Each row of a before or after table is a point. One or more steps were done to the points. Then noise was added and the rows were shuffled. The steps act on columns, c1 being the first. What was done? A step turns or swaps two columns, mirrors them in a line or flattens them onto one, adds a multiple of one to another, or multiplies or shifts one. Angles are multiples of 10 degrees, from the lower column toward the higher: turns from -170 to 170, lines from 10 to 170 but not 90. Use the fewest steps. Two steps may share a column if one is a turn and the other turns, adds or multiplies; they go together, in the order done. Otherwise the lowest column goes first.

Before (8 x 3):
[[  5  56 -27]
 [  1 -10  32]
 [  0 -28  10]
 [  8  25 -44]
 [ -2  -3  20]
 [-49   8  32]
 [  7  -2  15]
 [ 18  45 -43]]
After (8 x 3):
[[ -5 -11   8]
 [ -6  54  40]
 [ -9  52   3]
 [  1 -31  11]
 [  1 -22 -28]
 [  5 -23   7]
 [ 51 -20  26]
 [-21  53  15]]
Steps: multiply c1 by -1; turn c2 and c3 by 60 degrees

Before (12 x 8):
[[ -8  -3 -16  14  -1   1  -6  19]
 [ -4  -4   9  -7  -1   2   4  -6]
 [  2   1  -3  -5   0   0  -4   4]
 [  4  -2  -2  -2   0   3   3   6]
 [  3   1   9   3   0  -5   1   6]
 [ -1   8   2   0   0   1   1  -2]
 [  1  -2   3  -5  -1  -5   2  -8]
 [  3  -3   6   1  -1   3  -4  -4]
 [  4  -2   7  -5   3  -6   3  -8]
 [  0  -1   7  -7  -2  -2  -6  -3]
 [  1   1   7   6  23  -3  -1  -4]
 [  5  -3   5  15  13  -1  -2  -8]]
After, 12 rows:
[[  2  -2  -2   1  -3   5   3  -4]
 [ -5  -3   9  -1   2  -6   8   0]
 [ 59   1   7   4  33  -3  -5   5]
 [  2   1  -2  -6  -2   4   1  -1]
 [ -6  -4 -16   5   6  18 -15  -7]
 [ -1  -4   5  -2  -5  -5  -3  -1]
 [ -2  -1   3  -2  -2  -6   5   7]
 [ -5  -1   7  -9  -3  -3   1   3]
 [ 36  -3   6   8  15  -7 -13   4]
 [ 10  -3   7  -1   1  -6   5   8]
 [ -1   9   1   1   2  -2   1   0]
 [  2   1   9   2  -3   8  -2   3]]
Steps: multiply c5 by 3; turn c1 and c5 by -60 degrees; turn c4 and c7 by -50 degrees; turn c6 and c8 by -110 degrees

Before:
[[ 14 -12 -17  -5 -20  -4  59 -24  -9  12   8   6]
 [  9   3   0 -37 -31  -3 -17  19  30   3   0  13]
 [ 14 -22   8  -8  11 -14 -25  11 -16 -33   7  13]
 [-19 -30  -3   2 -23 -41 -10  13 -10  -6  -6   1]
 [-21 -16 -13   5  -9 -22 -23  17 -18 -17  -7  26]
 [-60 -10  12 -12 -33  -1 -22  14  -4   3 -14   5]
 [  0  -1   6   9  -8   0  -6 -38  26  12   8  15]
 [ 12 -12  -2   3 -23  -8  30  13 -17 -36 -15  10]]
After (8 x 12):
[[ 12   4  15  19  23   4 -60 -24 -10 -23  -1   8]
 [ 13  -3   0  -7 -31 -16  18  14 -17  35   0  12]
 [ 11  -1   9  15  45  -8 -36  18 -18  29  -3  11]
 [ -2   7  -5   0  27  -1   6 -35  27 -10  -4  14]
 [-16  -1  20  17  38 -36   8  20 -10   8  -2   1]
 [-59  -3 -10  32  32  -7  25  15  -4   4   2   7]
 [  7   1   3  50 -18  -1  16  16  31   2   1  10]
 [-20   1  18   5  25 -17  19  17 -16  20   1  28]]
Steps: flatten c2 and c8 onto the line at 100 degrees; mirror c3 and c6 in the line at 100 degrees; turn c4 and c5 by 130 degrees; multiply c5 by 2.5; turn c7 and c10 by -170 degrees; multiply c11 by 0
